Rows are points. The window is the flat piece filled in between its corners: a triangle in 3 columns, a solid with four corners in 4, and so on. A path goes straight from each point to the next, and from the last back to the first. List the points from which the path goes on through the window.
In the rows, zero is written as 128.

Window:
[[146 211  22 125]
 [168  80 171 111]
 [123 142 145 123]
 [111  68 137 113]]
Path:
(1): [144 167  82  58]
(2): [131 125 146  83]
(3): [129 116 143 143]
(4): [117  77 136 177]
(5): [116 102 135  40]
(6): [151 155 100  45]
(7): [152 144  91 145]
(8): [143 185  49 180]
(9): [140 186  47  76]
(10): [ 95  44 192  47]
(11): [129  30 199 155]
(12): [160  83 153 140]
(13): [152  93 166  85]
(14): [119 174  94  57]
(15): [133 140  79 177]
(16): [147 160  68 159]
Through the window after points: 2, 4, 6, 8, 12, 16

Window (8 x 8):
[[ 79 106 171  55 151 122  89 144]
 [211  46  99 156 121 125 103 117]
 [ 40 133 186 125 144 156 201 151]
 [142 184 123 128 114 178 178 132]
 [206 103 130 175  52  95 110 130]
 [143 107  17 135  85 107 104 134]
 [  7  98 165  56 106 204  85 138]
 [165 139  96  99  48 154 227 158]]
Path:
(1): [141 115 108 125  87 145 162 107]
(2): [138 127 109 140  89 163 155 195]
(3): [109 124 152 120 117 180 141 212]
(4): [111 116 164  87 106 134 174  76]
(5): [127  87 129 126  97 123 137  89]
(6): [139 100 120 135 109 134 121 216]
(7): [121 113 164 102 149 154  98 232]
(8): [ 84 106 152  70 120 108 113  82]
(9): [169  80 117 128 105 113 126  26]
(10): [169  77 105 137 121 138 109 163]
(11): [197  86  93 137 120 124 123 214]
(12): [164 102 128 127 114 113 143  98]
Through the window after points: 7, 9

Window:
[[144 155  68 156 190 204 217 121 204]
 [175 130 200  90 111  54  47 158 100]
 [105 165 160 174 112 135 156 153 188]
 [228 138 155 105  84  43 210 162 182]
 [117 128  43 150 134 119 105  35 143]
 [ 67  61 192  86 108 151  86 184  87]
 [194  74 153 119 119 208 179  67 136]
 [135  95  81 235 170 136 130 158 166]
 [ 67  51 143 146 199 154  98  49  90]]
Path:
(1): [122 146 130 150 118 130 149 160  56]
(2): [138  84 146 143 152 129 102 139 202]
(3): [167  73 145 121 138 166 146  88 190]
(4): [151 142 137 159 113 200 198 120  49]
(5): [102 142 125 164 145 167 153 141  65]
(6): [ 96  29 125 157 174 169  69  97 218]
(7): [124  86 123 173 145 135 116 147 174]
(8): [119 112 112 191 150 141 139 159 108]
Through the window after points: 1, 3, 7

Window, 12 rows:
[[167  42  76 125 105  54  83  93 166 224 138 103]
 [166 138  82 159  92 118 132 133 181 213 144 135]
 [225  90 141 115 124 129  72 125 164 199 107 135]
 [126  63 137 153  62 132  89  95 172 201  86 139]
 [201  71  63 154 122 179 161  69 111  71  87 168]
 [ 65 114 179  97 186 123 182 238  86 108 175 128]
 [141 131 142  99 107 106 107  69 113 203 162 135]
 [ 66 158 141 140 194  91  90 198  94  99 140 161]
 [168  83  56  93 143 200 131  46 213  93  89 150]
 [ 83 118 200 181 230 110 157 168 124 108 190 151]
 [ 65 107 152 152 195 176 102 212  82  92 233 152]
 [161 110 145 131  78  89 101 124 170 112 166 113]]
Path:
(1): [100 130 139 162 169 141  89 151 109 131 143  69]
(2): [111 102 125 117 150  94 112 171 128 123 170 208]
(3): [162  91 130 118 123 113 121 114 132 150 142 186]
(4): [137 128 115 148 137 149 113 100 125 144 125  74]
(5): [156 135 104 126 154 165  94 100 152 122 105  37]
(6): [157  52 105  99 113 136 148 103 192 127 141 249]
(7): [132  97 130 106 108 106 126 131 147 137 167 212]
(8): [115 122 124 155 145 127 117 131 135 141 145 107]
Through the window after points: 1, 3, 5

Window, 14 rows:
[[227 105 118 147  30 132 161 115 123 122  81 228 165 108]
 [109  77 118 137  87 116 181  72  85  66 102  96 135 150]
 [177  96 179  87  90  82 124 146  57  87 123 102 118 147]
 [135  55 188 154  99  61 125 110 159 103 137 104 159 173]
 [145 201 103 236 161 198  91 136 127 223  82 192  83 110]
 [201 134  83 182  83 156  73 149 124  60  91 164 181 133]
 [148  97  64 163 184 224  81 179 164 192  68 209  82 108]
 [ 51  32 195 136 166  98  47  77  39 132 102 128 172 133]
 [221 146  26 128  73 129 140 138 129 166 141 169 193 131]
 [105 127 114 212 174 247  81 158 116 176 183 231  91  96]
 [ 66  69 195 154 113 188 101 170  86 162  94 103 179 140]
 [163 106 191  91 147  92 182  99 102  59 102 126 219 163]
 [140 180  91 127 100 243  47 116 180 182 109 213 108 119]
 [ 25 150 107 168 144 173  55 202 125 174  94 241 112 138]]
Path:
(1): [129 124 124 151 137 170  88 144 157 150 128 156 119  36]
(2): [128 115 124 177 120 199 101 128  85 150 141 211 131 224]
(3): [141 124 140 155  90 167  95 117 100 134 115 173 156 197]
(4): [105 129 136 126 110 121 108 128 133 128 124 129 146  28]
(5): [ 73 112 147 147 115 147 101 171 123 135 114 123 154  40]
(6): [119  80 166 158 123 179 108 134  89 153  98 148 161 199]
(7): [142  69 143 152 130 173  94 112  68 171 104 193 128 249]
(8): [115 113 136 134 125 138 122 141 140 139 108 146 146  54]
(9): [101 139 117 148 128 133 102 165 145 147 116 172 133  26]
(10): [121 130 107 157 126 165  96 145 109 155 100 194 144 181]
(11): [120 115 103 179 141 199  90 142  95 161 110 204 108 193]
(12): [ 81 143 139 149 127 140  97 166 168 139 125 176 142  15]
(13): [144 127 120 156 128 145 105 142 131 142 102 156 130  95]
(14): [159 107 116 161 128 164 107 134 110 158 104 173 129 180]
(15): [132 104 118 167 121 186 106 125 104 145 122 180 127 177]
(16): [ 92 143 129 147 116 146  99 158 146 124 108 166 141  15]
Through the window after points: 1, 5, 9, 11, 13, 15

Window (14 x 14):
[[165 131  87 149 111 160 172 132 140  75 149 149 175 125]
 [ 95 174 124  99  89  89  82 117 121 128 102 134  84 129]
 [ 81 133 176  28  46  84  82 109  98 142 102  68 160 111]
 [113 138  95 184 176  55 124 130 121 106  86 156 157 108]
 [160  92 115 138 107  91 167  91 177  98 109 134 130 146]
 [129 142 143 131  80 104  89 142  70 128  27 132 113 156]
 [139  86  99 171 170 147 153  85 126  75 121  98 120 113]
 [156  76  95 126 172 126 184 168  94 129 145 175 126  77]
 [118 149 136  46  80  94  82  43  94 104  71 133 145 148]
 [154 123 152 115 115 180 155   7 218 215 138 122 184 137]
 [126 135 208  81  71  93  66 110  86 123 132 142 138 134]
 [204 137 152  62 140 128 117  74 175 198 155  71 165 126]
 [141 159 152 151 160 139 197 113 144  90  70 156 125 136]
 [130  93 117 103 154 140 108 170 159  90 112 151 147 147]]
Path:
(1): [127 142 122 118 113 115 133 106 121 120 121 116 144 179]
(2): [144 143 148 110 104 124 119  86 158  99  74 140 139 100]
(3): [143 133 139 110  98 124  84 102 146 108  83 142 145  83]
(4): [102 136 136 102 113  93 131  98 115 127 107  99 138 190]
(5): [120 133 115  92 138 104 138 116  98 132 137 132 163 207]
(6): [138 135 140 107  71 126  98  99 140  93  72 128 125  66]
(7): [154 124 140 124 103 110 110 110 127  97  94 154 141  83]
(8): [ 79 133 130 119 134  93 134 131  92 131 115 123 130 210]
(9): [ 80 131 147 115 126 107 126  97  83 138 119 117 167 199]
(10): [175 141 123  86 101 122  97 100 155 109  69 145 116  52]
(11): [182 125 138 109 118 140  68  95 144 122  79 152 136  62]
(12): [113 137 137 108 124 114 144 110 116 130 115 114 141 146]
(13): [104 126 131 103 125 121 142 100 112 131 132 124 158 162]
(14): [141 119 131 120 110 129 132 101 145 112  94 141 139 106]
(15): [150 148 139 109 104 116 101 113 153 112  83 136 124  69]
(16): [121 115 139  95 113 112 149 104  88 162 126 134 166 218]
Through the window after points: 5

Window:
[[158  87 122 154 168 141 115 129 231 146  72 124 143 114]
 [114 237 205  70 138 148 168 100 115 109 217 119 133 116]
 [ 70  63 107 170 176 141 163 150 112 155 130 142 117  92]
 [138 123 138 188 155 129 105 119 149  76 111  85 184 111]
 [ 55  93 120 209 159 157 125 156 134 134 148 172 161 181]
 [119 101 178 219 164 125 149 153 167 130 159 143 107 119]
 [159 188 153 135  53  96 143 129 160 137 144  47 159 127]
 [145 217 145 102  90 109 200  61 144  75 170 116  89 132]
 [136 130 162  85 121  56 165 156   7 104 119 188 188 172]
 [ 92  81 168  96 130 145 114 135  51  97 204 189  98 151]
 [183 136 111 165 130 166 141 177 137 116 110 128 155 111]
 [220 187 109 124 114  82 155  96 144 138 181  85 190 118]
 [ 97 203 182 105 128 148 124  55  73 139 183 203  54  89]
 [ 43 121 122 154 179 116 100 188 122 111 187 203 106  99]]
Path:
(1): [ 79 127 154 133 105 122 180 138 135 116 165 177 150  74]
(2): [106  92 131 176  81 122 144 131 148 106 161 154 191  75]
(3): [148 159 150 140 190 118 146 162 121 130 123  95 109 190]
(4): [106 134 132 122 185 143 128 163  86 121 156 149  89 156]
(5): [ 70 110 156 169 127 129 133 135 144 114 151 179 129  90]
(6): [109 138 137 127 105 132 161 123 151 128 161 172 141  89]
(7): [120 136 146 145 168 119 125 152 104 141 147 121 113 159]
(8): [122 145 139 144 158 125 129 122 109 114 165 129 106 142]
(9): [111 130 169 132 106 137 134 111 125  90 150 161 157  94]
(10): [110 108 163 147  92 138 135 120 146  94 149 179 174 101]
(11): [127 134 118 145 162 110 138 141 101 135 150 133 102 142]
(12): [135 158 141 122 143 106 133 135  96 127 161 150 117 153]
Through the window after points: 8

Window, 14 rows:
[[174 120 103  47  27 126 142  94 109 129  17  53 124 147]
 [ 71 195 147 134 135 108 102  94 110 123 144  81 123 117]
 [136 156  65 115  58  88 150 100 171 191  61 115 160 127]
 [147 169  14 102  81 150  77  89 137 169 119 141 183  69]
 [214  90  75 130  62 130 157 166 128 191  45  55  98 114]
 [126  79  88  84  63 147 159 119 100 203  56 119 127 116]
 [219 137 160 159 160 116 154  98 130 149 154 161  95 167]
 [ 83 206 139 151  95  98  48 142  96 113 139 166 164 145]
 [187 134  82  87  50 131 249 143  84 123  28  77 108 128]
 [195 175 176  90 174  67 151 156  85 174 155 118 108 167]
 [115 155 183  82 135 110 149 184 144  79 167 101 113 188]
 [ 68 166 103 128 155 108  69 113 114  97  91 112 222 135]
 [178 198 182 117 173 148 133 160 150 164 105 155  94 141]
 [160 136  12 107 106 113 118 106 126 177  55 135  81 135]]
Path:
(1): [156 147 114 134  97  84 129 110 147 150  75 148 156  77]
(2): [158 161  79  85 116 169 148 127 116 178 158  76  90 245]
(3): [111 199  95 120  68 187 105 154 103 180 120 108 196 201]
(4): [149 121  77  81 102  53 147  96 152 139  36 104 111  64]
(5): [168 147 121 104 102  93 133 139 111 132  96 119 113 114]
(6): [ 94 147 118 105 126 208 132  89 106 159 131  68 138 199]
(7): [142 150  86 143  84 145 136 124 135 169  94 101 137 149]
(8): [140 113 109  61 112  75 106 118 124  83  58 127 121  90]
(9): [151 146 121 115 118 101 101 131 135 125 101 116 127 110]
(10): [121 206  74 135  71 144 151 132  81 169  85  91 163 200]
(11): [123 180  91 146 104 143  96 128 111 167 119 116 135 162]
(12): [174 140  90  84  98  89 113  98 138 121 106 166 158  63]
Through the window after points: 1, 11

Window (14 x 14):
[[153 170 179  68 129 123 172 162 116 130 110 122 155 126]
 [148 150 126 116 106 144 122 153 143 161  80  98 192 142]
 [115 192 124 114 127 160 133 186 116 131 161 160 188 116]
 [142 155 150  91  48 179 135 145 146  80 129  93 166 137]
 [153  61 182 148 124 126 119  83 123 166 192 139 118  86]
 [116  96 142 155 164 187 114  91 106 141 161 129  58 115]
 [167 153 174 145 103 139 144 190 118  87 106 110 195 178]
 [133   7 142 128 168 136 141 110 169 174 213 126  65 133]
 [142  79 109 104 166 119  61 121  94 134 181 151  82 116]
 [ 73 143 190 102 145 124  83 155 138 138 140 155 143 128]
 [154 147 148 131 141 135 131 119 184  91 131 143 143 106]
 [ 85 110 112 122 126 112 143 114  99 113 132 153 143 133]
 [138 186 135 142  72  93 146 191 133 123 117  77 145 137]
 [137  62 151 130 121 138 119 144 136 164 142 197  72 106]]
Path:
(1): [144  86 151 134 155 155 102 163 100 123 140  98 135  74]
(2): [117 113 136 119 131 115 146 115 151 163 161 175 109 157]
(3): [121 162 156 110 111 137 149 106 151 159 153 165 115 190]
(4): [130 109 142 131 130 140 115 152 114 123 131 119 156 101]
(5): [146  70 157 140 128 135 146 179 114 112 125  94 145  74]
(6): [136 139 150 120 113 131 130 134 136 140 153 137 133 141]
(7): [144 175 136 114 101 138 121 122 119 141 149 159 122 167]
(8): [124 121 156 129 123 133 121 168 120 113 115 122 146  82]
Through the window after points: 3, 5

Window, 14 rows:
[[142  62 150  81 173 145 125  87 102 141 134 156 127 132]
 [128 145 169  78 144 153  87 119 134 133 183 113  96 106]
 [ 34 144  82  79 178 127 150 116 180  44 116 161 119  53]
 [109 146 120 120 198 146 135 175 132  98 159 228 131  69]
 [162 116  96 106 189 152 102  92 147  65 133 140  65 122]
 [139  84 112 156 166 108  54 114  71 168 141 136 114 112]
 [155 118 141 180  51  76 142  93  44 146 155 201 119 131]
 [184  89 148 111 185  74 118 117 145 136 121 117  95  89]
 [201  72 150 209  72 103  74  87 127 215 103 178 136 173]
 [198  76 137 226  61 135 127  88  78 167 157 151 174 101]
 [167 141 122 109 163 104  98 105 113 105 116 127 168 144]
 [ 80 172  27 171 147 121 249 139 121 141 122 183 127 112]
 [184  70  79 151  84  87 108 116 118 173 183 180 153 135]
 [121  87 109  98 166 136 126 201 122  93 103 128 100 123]]
Path:
(1): [ 36  89  89 131 186 124 154 124 148  65 165 160 105  96]
(2): [113 151 104  87 153 125 126 114 155  90 104 160 127  71]
(3): [165 100 121 120 134 124 104 122 119 158 115 190 127  80]
(4): [119 109 126 136 159  98 136 118 122 123 149 130 130 126]
(5): [109  94 127 134 139 118 130 116 135 110 145 155 128 122]
(6): [153 172  83  48 176 135 126 108  81 110  91 167  84  46]
(7): [130 130  65 106 128 166 132 115 128 124  85 162 131  70]
(8): [ 92 129 167 152 208  73 141 157 139  91 208 200 121 131]
(9): [118 117 131 162 145  60 104 134 141 108 175 151 139 169]
(10): [173 115 107 125 136 158 139 113  97 145 108 164 112  57]
(11): [166 124  84 117 131 146 103 114  95 132 118 150 135  83]
(12): [ 90  78 149 212 166  70 144 120 110 155 178 169  95 164]
(13): [144  92 126 162 130 109 112 116 113 138 169 165 132 143]
(14): [187  96  62  96 102 106  94 119 109 180 141 154 135  72]
(15): [194 114  98 107  94 104 139 123 116 130  96 195 125  85]
(16): [106 115 122 142 162 129 138 114 135 125 156 147 130 122]
Through the window after points: 1, 5, 7, 11, 13

Window, 14 rows:
[[106 197 249 105 166  90  45 162 132  55  86 165 139  86]
 [ 70  91 130 199 133  83 131 106 128 242 114 147 102 129]
 [ 89 131 149  81  62 171 124  75 143 109 137 127 164 127]
 [106 136 161 139  91 120 119  69 133 106 205 111  78 157]
 [122  55 142 147 162 115 188 123 162 198  61 193  58 159]
 [ 78 131 142 120  90 137 157 153  99 118 184 148  86  72]
 [139 116 100 141 122 162  70  99 158  66 154 141 160 103]
 [116  48 190 197 128 168 164 155 103 234  83 130  56 158]
 [161 142 112  89  86  90 123 149  78 105 132 122 133 128]
 [ 60 152 113  92 145 139 116 140 129 110 162  67  92 153]
 [113 154 124 203 189 132 196 105  97 192  82 150  98 156]
 [186 229 219  79 160 127  58 196 194 118 107 188 159  93]
 [117 112 149 209 118 107 197 156 176 180  55 119  81 140]
 [ 87  97 178 120 146 101 173 130 106 122 204  78 141 118]]
Path:
(1): [ 95 146 169 142 124 110 127 167 148 123 150 196 136 160]
(2): [155 164 173 102 140 136  93  99 146 132 124  88  89  89]
(3): [136 142 155  96 141 146 128  78 111 175 130 143  77  49]
(4): [ 81 105 148 144 104 123 136 156 140 106 139 141 133 181]
(5): [ 84 115 132 147 111 128 134 171 142 132 183 200 142 188]
(6): [105 152 162 110 125 128 137  96 112 129  93  50  66  52]
(7): [143 165 185 128 169 146 140  93 144 142  76  79  89  63]
(8): [105 126 147 142 123 123 149 155 127 132 133 150 113 153]
(9): [ 64 127 117 130 121  98 128 194 110 142 171 179 122 206]
(10): [118 130 156 117 133 138 136 112 129 126 118  94  92  92]
(11): [124 117 153 109 125 129 122 109 142 132 123 105  99  61]
(12): [102 140 175 120 110 125 118 137 141 111 142 139 139 144]
(13): [ 83 111 156 150  96 113 141 182 134 117 141 163 123 229]
(14): [ 96 132 140 136 180 148 140  70 151 179 113  89  73  48]
(15): [114 131 170 130 138 122 130 117 121 148 102 106  83  94]
(16): [ 91 133 166 178 127 115 157 162 138 152 127 200 140 200]
Through the window after points: 1, 5, 9

Window (14 x 14):
[[115 151 100 125 117  92  21 165 111 116 159 151 102 180]
 [124 158 174  92  83 128 122 225 136 151 218 154 171 117]
 [ 85 136 164  88 145  91  75  91 164 139 135 142  82 115]
 [ 92 129 146 174 199 183  68 122 155 125 128 166  93 121]
 [127 128  98 107 148 150 163 148  81 164  92 110  57 108]
 [175  90  84 172 164 125  96 142 124 112 176  98  52 107]
 [154 107 137 170  97  77  63 168  55 122  97  82  50 137]
 [130  93 184 103 189 120  70  53 107 212 139 153  96 149]
 [132 172 171 118 150 129  43  46  67 144 172 223 111 127]
 [140 159 130  91  39 149 119 151 121 152 112   7  91 164]
 [ 91  99 117 122  40 163 138 150 159 152 123 179 148 139]
 [138 114 113  79 108 186 147 135 166 148  99 104 190  94]
 [161 125 175  99 129 100 156 132 110 136 117 201  95 172]
 [ 59 123 175 101 188  97 166 121 136 119 191 147 150 141]]
Path:
(1): [118 145 144 148 147 117 111 114 131 143 131 170 109 152]
(2): [139  90 167  86 155 188  76 162 112 113 131 144  74 111]
(3): [135  91 146  72 114 148  89 134 130 109 114 141  95 133]
(4): [124 160 138 141 132 142 146 154 142 172 159 141 166 116]
(5): [131 161  90 135 144  84 122 108 123 161 127 121  98 143]
(6): [122 118 147 102 104 156  87 127 113 138 121 108  96 147]
(7): [101 114 113  29  79 180 120 145  95 100 146 172  70 163]
(8): [140 158 156 140 115 109 100 126 128 169 129  76 114 129]
Through the window after points: 1, 3, 7

Window (14 x 14):
[[ 97 116 154 191 213 166 147  78 148 124 180 155  52 122]
 [ 58 150 136 106  87  43 132 186 104 120 178  96 163 127]
 [123 110 116  48 122 108  44 204 196 170 181  31 137 148]
 [ 77 112  69  29  57  41 136  71 120 105  43  86 194 193]
 [165 156 112 139 235 163 117 163  55 124 160 135  14  94]
 [109 106 131 119  74 117 152  75  44 175 113  63 211 182]
 [122 162 134 108 160 223 172 175 132 177 171 191  43 104]
 [182 151 109 187 161 204  97 142 126  94 172 197 105  82]
 [205 161 225 178 211 173 192 167 128 100 143 167  71 144]
 [189  99 153 113 147 167 180 127 117  92 220 131  47  70]
 [126  56  48  92  94  13 127 137 137 220  96 114 174 131]
 [117 157  38 149  65  72 206 103 127 127 128  38 173 216]
 [167 155 108  83 244 150 142 134 133 145 234 177 128 116]
 [153 195 133  88  89  61  90 100 144 187 171 102 103 128]]
Path:
(1): [149 119 133 125 138 105 130 131  94 126 170 126  95 171]
(2): [135 105 105  95 114 120 124 141 110 146 160 138 107 193]
(3): [120 162 111 122 154 123 153 151 171 191 141 100 121  46]
(4): [144 166 146 116 144 126 162 148 150 131 127  76 141  82]
(5): [139  88 103 129 136 131  76 154 101 145 209 165  84 229]
(6): [175 113 141 144  95 165  96 133 116 122 189 159  74 199]
(7): [126 173  92 150 214 152 161 139 117 129 120 140 162  11]
(8): [111 155 132 128 167 115 143 126 146 126 142 111 133  96]
Through the window after points: 2, 4, 6
